Every row gives one point. The points of each table are mixes of a few directions, plus a little noise. Count the directions of each table, and those that both share. Where both have some left over, give the other angles between the two spaces (their principal angles), to ten degrees, smallest first.
(in the rows, 128 means zero)

First (5 x 3):
[[156 109 176]
 [112 161 120]
 [137 135 149]
 [110 154 114]
 [123  81  83]]
Second (6 x 3):
[[117 120 131]
 [178 155 123]
 [108 143 109]
 [140  80 169]
 [132 164 100]
 [ 92 103 135]]
Directions: first 2, second 2, shared 1; angles 70

First (10 x 8):
[[138 146 166 113 125 118 111 126]
 [120  97  75 158 123 136 162 134]
 [146 122 148 111 102 112 101 135]
 [131 157 167  88 142 130  84 119]
 [142  94 105 149  93 115 144 142]
 [138 110 121 133 106 119 129 136]
 [126 115 114 172 119 121 179 133]
 [133 163 193 169 129 106 182 128]
 [112 154 134 100 168 149 103 112]
 [ 97 120  56  87 175 176  86 111]]
Second (8 x 8):
[[148 144 146 102 108 115 109 138]
 [ 90 112 146 156 170 147 122  99]
 [155 108  87 116  84 116 129 152]
 [107 101  74 135 147 152 130 122]
 [125 109 210 156 115 104 112 116]
 [120 185  98  95 172 156 142 124]
 [157 104 114 145  74 102 151 154]
 [121 162 151 118 152 134 131 119]]
Directions: first 3, second 4, shared 3

First (10 x 12):
[[124 122 125 126 162  83 124 221 119  96 137  98]
 [131 134 132 128 103 159 131  61 133 150 121 152]
 [129 142 128 133 119 136 121  94 132 129 126 143]
 [130 133 129 131 117 142 129  96 132 137 126 137]
 [127  99 137 114 100 168 155  96 125 179 114 127]
 [127 141 120 135 161  82 110 195 126  81 140 115]
 [126  91 134 110 107 162 160 122 123 179 114 116]
 [132 202 111 166 172  60  63 146 139  17 159 149]
 [126 108 131 118 121 141 142 133 124 153 121 121]
 [127 111 133 119 116 145 143 119 126 155 123 126]]
Second (8 x 12):
[[127 127 126 128 137 116 126 150 126 119 131 121]
 [125 116 122 125 164  82 126 230 118  97 136  94]
 [128 121 130 125 123 135 134 125 127 138 125 127]
 [124 106 124 120 160  89 135 234 116 110 133  88]
 [130 124 134 124  95 172 140  51 133 167 117 149]
 [129 116 135 120 100 166 144  73 131 169 117 140]
 [133 179 125 150 116 137  96  38 142 101 136 173]
 [128 135 127 132 130 126 123 123 130 121 130 132]]
Directions: first 2, second 2, shared 2

First (8 x 20):
[[104  99 119 107 136 111 135 112 161 110 105 116  76 143  71 132 146 157
  109 141]
 [131 121 134 135 135 122 124 116 126 126 128 133 128 124 137 119 134 138
  129 131]
 [127  87 149 150 158  99 112  72 132 111 122 142 109 121 137  91 162 179
  125 145]
 [152 116 159 172 152 116 104  87  96 130 142 155 164 104 194  85 142 153
  143 131]
 [162 158 147 163 127 144 113 133  79 149 158 151 199 103 209 112 111 103
  152 114]
 [133 139 125 129 123 136 129 139 120 134 134 129 141 126 137 132 120 116
  132 123]
 [ 93 145  84  66  96 143 161 185 172 125 106  88  77 162  37 187 108  95
  107 124]
 [121 160 104 101 101 151 146 178 134 137 129 110 132 139 103 166  99  84
  127 116]]
Second (9 x 20):
[[114 100 132 128 136 121 116  99 127 113 122 147 105 141 115 146 152 146
  134 139]
 [152 145 143 154 131 134 119 127  99 141 147 140 173 108 183 107 119 119
  141 120]
 [133 173 107 111  97 157 143 184 120 146 139 114 154 132 128 161  92  74
  133 111]
 [151 152 134 142 128 131 133 144 120 144 139 117 162 107 162  95 109 119
  126 117]
 [113 132 116 116 108 152 118 137 105 124 135 155 130 152 121 199 129  95
  151 126]
 [117  40 162 150 190  62 114  28 171  93  95 128  58 119 101  42 193 243
  100 164]
 [145 158 123 126 123 129 148 162 142 145 130  94 147 109 135  90 100 117
  111 116]
 [116 116 122 115 129 122 133 125 145 120 117 121 102 137  99 134 135 137
  120 134]
 [113 135 113 109 109 145 129 147 124 126 128 134 121 148 107 179 123 101
  137 126]]
Directions: first 2, second 3, shared 2

First (8 x 32):
[[126 123 116 109 112 115 126 127 122 130 124  94 109 144 117 122 123 127
  129 137 132 119 120 133 131 120 128 123 117 114 112 126]
 [121 121 112 101 102 107 128 134 117 131 123  81 106 154 111 117 120 125
  132 144 129 112 113 131 131 116 128 121 116 110 100 123]
 [126 126 126 125 125 127 128 129 126 127 127 124 127 132 125 126 127 126
  128 131 127 125 126 128 127 126 128 127 127 127 124 127]
 [108 124 138 123 118 131 141 154 116 123 127 142 154 140 125 119 126 125
  136 139 106 116 118 110 125 123 129 130 147 139 107 119]
 [132 132 138 144 143 140 129 127 135 125 131 155 142 114 137 134 132 130
  126 120 126 137 136 125 127 135 128 133 137 139 142 131]
 [153 141 140 169 172 152 120 100 153 127 138 178 136  85 152 148 140 136
  118  98 145 158 156 136 126 146 126 137 130 143 179 140]
 [103 122 134 114 107 124 142 160 111 124 124 129 150 150 120 115 124 122
  138 147 104 109 111 110 125 118 129 128 146 134  96 117]
 [156 135 118 141 148 129 112  93 147 133 132 119  98 107 136 142 133 134
  117 109 158 147 147 149 131 137 127 128 107 118 161 140]]
Second (10 x 32):
[[132 117  79  70  85  90 107 123  62 154 154   7  84 196 107 150 117 156
   94 164 122  95 125 145 143 102 170 127  95  78  57 104]
 [127 129 136 137 134 134 131 130 138 123 124 147 136 118 131 124 130 123
  133 122 129 133 129 125 126 132 121 128 132 135 139 132]
 [126 131 141 143 139 138 134 129 145 121 120 159 140 110 134 123 131 120
  137 118 129 137 128 123 124 135 117 128 137 142 147 134]
 [129 126 118 117 119 120 123 127 114 133 133 103 119 141 124 133 127 134
  121 135 127 121 127 131 131 122 137 128 121 118 113 123]
 [127 131 142 145 140 139 134 130 146 120 121 163 142 109 134 121 131 119
  138 118 129 138 129 122 124 135 115 128 138 143 149 135]
 [127 128 131 132 130 130 129 128 132 126 127 136 131 125 130 126 129 125
  130 125 129 130 128 127 127 130 126 128 130 131 133 129]
 [127 130 137 138 136 135 131 129 140 124 123 150 136 115 132 124 130 122
  134 121 130 134 128 124 125 133 120 128 133 138 141 133]
 [128 128 126 127 127 127 127 128 127 129 128 126 127 129 127 129 128 128
  127 129 127 128 129 128 128 127 130 128 127 127 127 127]
 [126 130 138 140 137 136 133 130 141 122 123 152 137 114 132 123 130 122
  135 121 129 135 128 124 125 133 120 127 134 138 142 133]
 [128 128 131 131 131 130 130 128 132 126 127 136 132 124 129 127 128 127
  131 126 129 130 127 127 127 130 126 128 130 131 132 130]]
Directions: first 2, second 1, shared 0; angles 30

First (9 x 32):
[[172  88 100 121  59 168 152 186 179 114  57 237   7 147 220 200 215  99
  190  76 121 215 138  89 137 106 137 170 193 176 132 208]
 [106 148 143 132 163 109 116 100 103 137 164  74 188 119  82  92  85 142
   97 154 131  84 122 147 122 138 123 107  96 104 126  87]
 [134 124 124 127 118 133 131 136 135 126 119 142 113 131 140 138 140 124
  136 122 127 139 130 123 129 125 129 133 136 135 129 138]
 [112 142 139 132 152 115 119 108 109 133 153  89 171 121  96 103  96 138
  106 146 131  98 124 141 125 137 124 114 105 110 127 100]
 [117 136 135 130 144 119 122 116 116 131 144 102 156 125 107 112 108 135
  115 140 130 107 126 137 126 133 126 119 114 117 127 110]
 [145 112 117 125 102 144 138 150 148 122 100 170  81 134 163 156 161 117
  152 108 126 162 131 113 132 119 132 143 152 147 130 159]
 [136 122 124 127 116 134 132 138 137 125 116 147 107 131 144 141 143 123
  139 118 127 143 129 120 129 124 130 135 139 137 129 142]
 [121 134 132 129 137 123 125 121 121 131 138 112 145 126 115 117 116 132
  119 134 129 117 127 133 126 131 127 122 119 121 128 117]
 [108 148 141 132 160 108 115 100 104 134 161  76 185 119  85  94  86 142
   99 153 130  86 123 146 123 139 125 109  98 105 126  90]]
Second (10 x 32):
[[100 143 160 145 134 158 118 117 125 137 160 111 121 149 137 104 132 121
   80 133 111 133 124 125 147 150 120 109 115 127 142 119]
 [140 141 125 116 144 123 151 116 149 143 122 122 138 108 103 129 121 137
  145 124 141 103 129 120 131 131 154 107 121 125 124  94]
 [127  88  69 143 101  90  92 134  86 100 126 118 171 121 168 131 124 108
  127 147 152 141 111 159 115 127 125 173 128 134 141 154]
 [117 126 158 158  97 173 103 153 115 130 142 158  86 152 185 140 161  96
  101 100 115 163 121  95 151 134 118 126 157 159 158 162]
 [169 154 136 107 176 144 167 126 178 161 121 147 127  77  89 160 123 120
  190  80 159  73 117  71 154 137 191  80 145 155 131  66]
 [137 145 134 103  59  80 176 125 132 138  51 131 114 138 107 123 134 203
  145 170 122 154 177 140  74  68 117 132 123  78  82 138]
 [124 112  90  91 161  97 152 102 158 108 116 109 134 137  87 107 114 163
  134 170 108 134 144 203  98 132 101 156  86  86  81 127]
 [112 126 116 165  96 140 113 122 112 143 144 114 151 123 183 120 143  95
   93 125 157 131 104 105 159 153 167 117 130 153 175 111]
 [129 122 139 110 169 151 129 133 150 113 140 143  94 144 108 131 129 126
  135 118  94 138 133 146 128 137  95 138 126 125 109 148]
 [128 124 152 143 144 124  78 150  72 108 158 126 146 128 117 139 100 108
  131 110 121 112 118 119 119 118  90 140 151 139 135 157]]
Directions: first 1, second 6, shared 1

First (11 x 32):
[[104 130 148 124 132 112 123 135 127 134 130 141 119 144 122 125 142 128
  130 112 127 156 142 141 118 102 133 129 142 135 130 135]
 [163 114  80 124 144 158 192 119 157 140 124 138 153 100 154 145 137  86
  130 143 117 102 100 105 164 144 150 118 125 111 151 112]
 [110 100 118 114 151 135 176 112 132  90  82 151 126 116 149 117 147 136
  149 141 135 111  99  54 125 127 115 147 117 144 129 109]
 [178 173 174 154  49 114  32 110  45 134 160  90 175 108  86 224  58 186
   62  79 150 152 132 236 116 222 154 103 159 124 105 152]
 [ 95 150 137 126 158 123 114 146 135 143 117 133  83 139 135  62 152 114
  169 135 103  95 139 143 123  82 115 134 129 114 103  81]
 [129 130  97 125 158 146 156 136 153 137 117 128 109 121 151  83 146  96
  160 153 106  81 119 109 144 110 120 131 115 108 124  89]
 [118 130 148 137 106 111  82 142 129 130 162 105 118 159 106 119 114 144
  113 127 141 159 160 148 109 116 113 129 117 137 129 171]
 [109  99 101 109 171 136 208 128 172 134 108 167 127 129 155 115 172  84
  151 135 112 136 116  80 146  84 140 131 133 131 155 116]
 [139 136 122 126 138 138 150 117 117 136 107 142 141 103 139 145 132 119
  131 117 117 107 106 138 141 145 147 122 145 117 123  95]
 [142 120 157 139  77 110  81 120 101 110 156 107 154 141  95 181  92 172
   79 112 163 183 144 145 108 168 126 126 127 152 138 196]
 [117 122 128 132 121 123  99 142 141 117 148 103 107 152 119  91 120 138
  131 153 137 126 149 111 115 115  99 139  97 134 126 154]]
Second (10 x 32):
[[113 115 133 120 138 116 152 137 153 149 143 149 134 147 124 143 150 103
  121 112 123 179 145 134 132  91 148 120 146 137 155 154]
 [125 127 130 127 128 128 131 128 131 129 129 131 130 129 127 132 129 124
  128 127 126 133 129 130 128 126 129 127 129 128 130 131]
 [161 157 119 146 109 155  70 113  76  83  97  77 114  88 135  96  79 181
  148 164 135  18  90 111 123 212  84 145  91 112  72  73]
 [106 110 134 118 142 112 165 138 162 158 146 162 138 156 124 151 159  93
  116 105 125 201 152 138 133  74 156 118 150 138 165 165]
 [106 109 133 117 140 112 165 139 163 157 148 161 136 156 123 150 158  95
  116 106 123 198 152 139 133  75 156 117 150 138 164 163]
 [145 140 123 137 118 141 101 118 101 108 114 103 120 108 131 111 105 155
  137 146 129  76 110 121 121 168 107 137 110 121 101 102]
 [141 139 127 135 120 138 109 122 109 112 117 108 121 113 129 117 110 146
  135 141 132  88 114 122 125 158 112 134 114 121 108 109]
 [139 138 123 134 120 137 109 122 111 112 117 109 124 113 130 117 110 147
  136 141 130  93 116 123 125 157 113 134 117 122 108 110]
 [ 93  98 137 111 150 101 187 146 184 176 159 184 143 173 121 162 180  74
  106  90 120 245 167 147 136  41 174 111 167 145 188 186]
 [151 147 120 140 116 146  90 116  93  98 108  93 119 100 133 104  97 163
  141 152 133  54 102 116 121 183  99 139 104 117  89  92]]
Directions: first 5, second 1, shared 1

First (10 x 32):
[[127 126 127 125 136 138 141 131 120 133 117 132 132 114 132 121 127 130
  135 127 128 128 124 120 133 145 117 116 136 126 129 131]
 [103 110 101  83 168 175 160  90 173 106  95  94  94  74 146  57  88  18
  152  69  60 126 104  70 190  83 194  97  67 162  73 103]
 [139 139 134 155  83  92  92 126 136 109 168 124 123 175 117 171 142 153
   94 145 144 137 152 162 101  95 135 168 132 125 142 117]
 [128 128 144 130 138 119 127 144 108 150 130 137 141 137 121 137 133 159
  138 140 150 122 122 144 109 150 111 127 141 117 138 146]
 [144 139 125 156  96 126 135 154  88 138 121 165 157 122 132 161 159 195
  117 170 161 133 152 134 115 197  51 124 195 106 175 133]
 [110 118 110 103 140 135 121  85 191  89 134  80  83 123 133  87  92  26
  125  74  72 129 117 106 161  33 220 139  49 163  73  98]
 [133 131 132 136 128 132 136 145 103 144 118 149 148 120 129 139 140 164
  133 146 145 127 131 127 122 174  89 117 161 116 147 140]
 [126 124 150 124 150 113 119 139 121 149 138 125 133 146 117 131 126 143
  142 131 144 120 111 151 107 127 140 133 120 123 125 147]
 [137 137 118 148  89 112 109 123 138 104 145 127 122 147 127 153 138 133
   99 136 130 137 150 138 123 108 129 153 133 129 139 110]
 [128 125 142 122 151 135 143 147 100 157 115 145 149 117 125 127 133 159
  147 139 145 122 115 128 121 173  98 110 149 118 140 150]]
Second (9 x 32):
[[118 149 110  92 101 104 114 139 163 146 140 125 127 143 103 153 169 118
  108 138 167  96  84 149  89 129 178 172  47 147 151  56]
 [123 158 130 124  39  90  99 150 111 163 144 171 168 147 123 172 154  90
   99 154 155  78  98 148  99  99 155 158 115 101 149 112]
 [129 118 108 125 164 173 168 117 124 107  91 124 117  84 147  92 119 132
  145 116 101 152 146  83 168 174  88  90 158 140 125 129]
 [137 142 133 151 107 122 126 124 101  92 125 137 123 143 139 135 128 143
  109 139 114 151 158 116 140 130  99 126 184 115 133 144]
 [131 108 133 129 186 141 136 117 144 114 128  98 103 129 124 106 113 155
  147 113 121 153 140 131 133 137 123 120 120 147 116 139]
 [127 109 136 134 144 141 130 126 126 150 128 130 140 111 134 116 105 110
  148 117 118 121 128 129 138 113 127 107 132 119 109 159]
 [127 106 164 131 134 107 106 164 113 231 158 153 182 132 110 154 123 147
  164 142 182  78  91 191  77 126 133 126 107  97 130 180]
 [134 134 104 126 158 162 166 116 122  75  90 118 101 106 140 103 140 164
  125 127 109 170 154  83 161 192  80 109 165 149 142 103]
 [129 128 133 143 119 113 107  97 147  72 148  97  92 160 133 119 102  92
  107 105  87 153 154 123 146  52 167 143 125 138  96 134]]
Directions: first 3, second 5, shared 2; angles 30
